Every row gives one point. The window is the flat piece filled in between its corners: a triangle in 3 columns, a solid with four corners in 4, and so on. A path goes straight from each point to the next, and from the last back to the first. After which points does the path pass through the window?
In the rows, 128 means zero.

Window (4 x 4)
[[169 145 121  85]
 [133  66 127 161]
 [168 122 186 187]
 [ 84 114  81  82]]
Path:
(1): [149 174 121 165]
(2): [151 123 116 186]
(3): [130  69 199 152]
(4): [145 128 159  84]
(5): [162 143  86  95]
(6): [153 162  54 110]
(7): [106 102 121  63]
(8): [143 131 177 141]
(9): [186  97  93 185]
(10): [186 119 136 175]
(11): [116 113 216 152]
(12): [203  71 190 100]
Through the window after points: 4, 8, 10

Window (6 x 6)
[[182 216  53  77 128 131]
 [176 117 172 184  84 117]
 [ 71 135 101 170 114 165]
 [168 129 138 102  50  52]
 [189 128 170 105  66 158]
 [127 129 107 152 174  89]]
Path:
(1): [ 87 190 114 136 149 132]
(2): [129  81 100 168  87 136]
(3): [172  98 119 124 100 137]
(4): [123 142 198 188 119  81]
(5): [155 166 143 113  70  98]
(6): [193  62 154 134  38 141]
(7): [162  91 130 159 104 110]
(8): [133 201 175 177 102 136]
Through the window after points: 1, 7

Window (9 x 9)
[[ 24  84  25  83 118 124  96 177 127]
 [ 89 186  73 102 136 120 135 156 160]
 [136 155 135  90 100 101 226 141 155]
 [ 93 101  37 223 106 108 108 127  71]
 [180 154 231 162 123 158 152 113 109]
 [223 132 209 122 119  87  39 157  95]
 [139 141 158 114  75 128 122  88 191]
 [ 60 134 130 213 100 101 197 140 177]
 [108 182 150  75 105  77 105 145  50]]
Path:
(1): [107 136 156 115 120  86 117 117 130]
(2): [ 72 119 138 145 143  96 143  95 135]
(3): [122 161  76 126  63 107 113 184 130]
(4): [ 62 133  89 166  77 126 167 167 134]
(5): [ 68 124 118  91 191 100 144  74 189]
(6): [197 156 190 112 206  89  82 115 144]
(7): [134 134 152 132  63 118 126 130 144]
(8): [159 163 176 113  84 152 181 190 122]
(9): [137 133 180 166 161  91 116  32 114]
(10): [126 152 144 135 136 112 132 116 148]
(11): [144 162 164 126  87 171 161 165  99]
(12): [145 163 171 137  88 128 175 168 111]
(13): [107 119 131 127 136 125 129 108 138]
(14): [111 150 155 100 173  75 108 105  73]
(15): [115 182 122  87  21 113 146 190 103]
(16): [158 152  83  61  75 196 121 229 127]
Through the window after points: 6, 8, 10, 12, 14

Window (11 x 11)
[[ 91 127 137 112  71 112  97 132 144 162 201]
 [117 150  96 189 113 126 249 183  28  77  92]
 [129  85 144 125 124 138  77 201 229 100  79]
 [122  50 157  58 160 117 102 170 166 111  57]
 [149 153 132 139 117  93  50 161  78 131 179]
 [130  92 109 166 205 108 200 191 124 138 106]
 [150  65 119 145 202 140 177 157 132  42 109]
 [176 138 161 157  49 108  88 103 109 162 143]
 [167 148 144  91 164 111 139 168 181  94 109]
 [101 187 115 172  79 106  86  83 105 141 119]
 [ 95 207 140 186  78 202 143 125  59 181 155]]
Path:
(1): [100 120 168 143 114 118 123 165 168 104 140]
(2): [132 118 104 131 108 129 118 160 129 137 117]
(3): [166 109  72 136 146 130 141 158 105 122 107]
(4): [128 138 167 150 134 123 142 154 133 117 114]
(5): [109 129 154 161 133 100 139 157 127  82 119]
(6): [171  71  74  52 126 139  92 166 160 179 102]
(7): [142 111  49 114  98 128 155 157 118 114 120]
(8): [103 151 232 165 154  96  57 133 120 143 125]
(9): [104 115 175 163 122  87 125 138 126 138 126]
(10): [201 134  95 102 102 145  78 156 102 131 136]
(11): [166 117 110 106 124 129 121 149 145 131 124]
(12): [ 74 137 168 175 130 100 126 173 112 145 119]
(13): [127 142 239 169 133 127 111 127 145 102 103]
(14): [134 122  90 147  94 115 145 152  82 135 127]
(15): [137 152  71 151  93 169 109 151 139 114 151]
(16): [ 79  88 238 111 140  44 175 136  89 153 146]
Through the window after points: 1, 7, 9, 15

Window (14 x 14)
[[212 124 154  51 148 156 110 213 115 157  98  78 211 126]
 [ 97 155 158 203 100 169 140  88 129  80 179  66 101 137]
 [100 115 208 169 112 153 175 179 157 154  79  98 150  78]
 [138 145 110 153 152 105  94 154 112 133 215 203 142 160]
 [ 99 113 153  77 125  63  83  65 127 165 139 168 121 144]
 [ 97 119 179 143  73 134 199  92  77 175 123 133 157 171]
 [ 62 155  89  78 192 164  90  60 150 126 166 165  93  72]
 [ 95  14 104 202  76 118 211  69  68 145 131  92 118 174]
 [139 116 123 166  14 133 124 112 132 149 134 182  45 132]
 [ 78 119 198 155 119 141 126  68  68 141 130 127  54 115]
 [ 97 162 148  66 136  65 101 120  91 116 124 189 137  75]
 [ 54 151 164 137  86 107 137 159 109 159  86 126  87 137]
 [195 117 107 122 167 108 165  99 115 141  97 126 135 163]
 [ 56 131 193 150 129 165  56  78 100   8 115 176  79 165]]
Path:
(1): [104  98 149 131  86 148 169 107 138 144 148 135  77 145]
(2): [123 133 155 159 113 132 124 105  85 139 111 122 140 144]
(3): [113 147 144 183 147 152  88 138  62 167 132 151 135 142]
(4): [120 117 139  87 105  82 165 105 155  97 146 151 106 142]
(5): [ 93  68 174 111  87 126 169  89 151  70 193 149  88 165]
(6): [ 93 148 102 186 128 119 123 135  56 210  52 108 131 116]
(7): [138 155  71 166  87  85  93  63  88 192  80 225 157 155]
(8): [114  88 223 106 139 165 197 154 129 100 162  50  90 127]
Through the window after points: 3, 5, 7

Window (14 x 14)
[[ 49 132  87 150 156 171 129 111 130  60 149 131 112  81]
 [136  70 220 146 146 129 140 122 110  85 169 181 120 106]
 [123  57 152 245  17 158 131 173 156 221 116  57 133 178]
 [115 158 117 140 157 160 169 148 129  84 107 161 174 153]
 [107 154 112 130 110  83 117 128 135 171 145 112 143 105]
 [ 87 144 155 131 157 159  95 127  75  95  89  88 147 117]
 [120 170 138 159 122 126 154 127 146 107  69 138  67  73]
 [163  87 168 202  51  93 135 226 154 120 160  13 142 193]
 [158 155 139 175 139 195 166 104  66  77 167 126 149  80]
 [183  70 223  78 174 123 178 121  99 115 224  99  40 236]
 [179  78 154 225  53 122  67 139 120 137 162 113  93 214]
 [100 187 133 112 115 207 116 194 118  97 140 143 136  82]
 [235  45 174  74 113 129 141 116 191 116 141  91  94 156]
 [112 166  80 156 231 186 127 187 100 100 107 153 142  34]]
Path:
(1): [154 121 185 139 156 139 143 130 141 116 185  96  90 177]
(2): [165  51 168  88 120 122 170 157  69 122 161 113  82 179]
(3): [154  81 132 148  87 171 126 159  88 119 140 118 104 143]
(4): [132 148 153 194 127 122 117 147 164 122 136 110 137 145]
(5): [ 98 163 203 158 142 180  92 151 157  94 145 106 141 122]
(6): [163  91 119 144 110 130 162 147 102 117 146 119 119 120]
(7): [131 106  89 125  65 192 162 161 100  59  74 100 106 118]
(8): [112 173 224 169 212  86  91 122 158 172 195 157 126  95]
(9): [ 93 112 200 188 204 200 109 151 173 124 181 127  76 123]
(10): [177 143  55  98 123 110 149 158  86 106  82 122 171  72]
(11): [118 118 108 136 123 151 158 158 120 108  81 125 104  93]
(12): [121 162 177 158 154 143 103 128 113 104 140 105 125 123]
Through the window after points: 1, 3, 5, 7, 9, 11

Window (14 x 14)
[[196  84 100  84  84  95 174 119 164 115 189 105 126 101]
 [131 159 150 127 104  97 133 205  73 161  70 126 124 166]
 [132 116 123 112 150 158 115 137 122 138 166 110 175 126]
 [ 89 131 130 165 149 140  90 138 158 163 126 114  63  92]
 [137 112 114 109 176  73 145 117 132 184 115 134 103 144]
 [111 122 110  97 127 152 161 122  95 109 136  77 137  83]
 [105 136 137 114  83 143 103 116  94 123 128 141 105 149]
 [ 81 130  91 180 148 160 151 153 105 108 111 182 174 149]
 [116 249 109  94 152  59 154  77 217 238  40  64 156 139]
 [ 98 118 140  92 146 132 156 157 146 115 158 130 112 140]
 [147 141 157 118 185 165 169 163 102 153 106 202 148 129]
 [152 178  93  88 142  43  67 184  62 124 174 162 133  51]
 [132 201 147 145 138  98 108 132  81 121 151 103 116 124]
 [ 81 143 164 155 153 117 119 129 127 127  73 136 166 118]]
Path:
(1): [ 91 153 121 171 100 100 138 127 132 213 143 142 115 113]
(2): [ 56 144 142 141 143 126 138 129  91 144 155 143 166  98]
(3): [192 141  88 104 142 117 124 166 120 108  91 132 113 126]
(4): [145 160  78 107 178 158 136 139 107  92 100 156 113 173]
(5): [ 81 121 205 144  94  72 120 157 127 195 128 103 156  79]
(6): [107 151 136 138 150 132 163 140 102 171 152 123 154 112]
(7): [142 129 118  92 160 114 106 121 171 123  96 143 108 133]
(8): [151 141 122 114 147 138 112 135 119 129 109 143 110 138]
(9): [ 66 137 168 138 121 144 202 162  82 161 142 186 186 122]
(10): [103 164 132  94 130 100 154 137 120 172 167 142 125 121]
(11): [183 105  96 137 134 125 109 139 132  99 100 101 120 107]
(12): [129 155 123  98 160 105 137 131 136 135  87 116 125 134]
Through the window after points: 2, 4, 8

Window (14 x 14)
[[131  79 117 103 156 109 192  88 130  73  72 159  67 145]
 [118 129 116 109  83 249  95  73 141 106 104 130  76 202]
 [149 111  29 157 173 107 153 128  79 138  72 198 180 113]
 [113  96  54 141 119  78 118 110  98 166 103 163 162  51]
 [140 172 141 123  42 207  94 157 104 116 110 177 127 153]
 [112 111 108 106 118 208 112 159 154 105 151 139 101 165]
 [120  93 104 146  43 138 108 150  98 160 130  93 205 158]
 [147  78 105 103 144 113 196  84 127 179 138 153  71 167]
 [175 147 111 124  76 113 130 105 162 157 144  81 202 118]
 [114 121 113 207  93  87 128 114 153 175 146 125 191 133]
 [186  75 105 186  88  84  63 139 133 187 135 118 199 120]
 [115 168 124 126 109 245 103 170  98 123  61 116  71 158]
 [145  63 149 121 128 172 192  76 162 147 111 143 138 116]
 [159  90  99 150 146 137 194  77  87 101 143 139  93 107]]
Path:
(1): [151 102  53 157  86 193 129 121 153 140  87 163  82 120]
(2): [103 124 146  96 120 167 111 127 112 113 150 119 144 173]
(3): [ 96 122 113 155 123 150  87  88  94 152 133 123 196 105]
(4): [174  78  71 143  81  81 156 152 142 158 102 152 121 132]
(5): [147  77  75 144  86 149 162 128 140 156 105 141 109 127]
(6): [137 152 155 106 190 123 148  65  74 115 153 133 133 153]
(7): [101 106 124 133 146 191  96 123  95 123 119 142 174 120]
(8): [177 104  87 166  59  83 184 116 165 155 101 145  57 170]
(9): [136 132  74 137  59 187 150 176 167 136  99 119 100 189]
(10): [113 107 155 122 167 164  98  56  84 111 119 152 124 112]
(11): [115  74 163 148 112 127  84 121  94 157 100 114 174 160]
(12): [187 133  38 171  95 117 197 105 200 146 158 162 130  85]
Through the window after points: 1, 3, 5, 9, 11
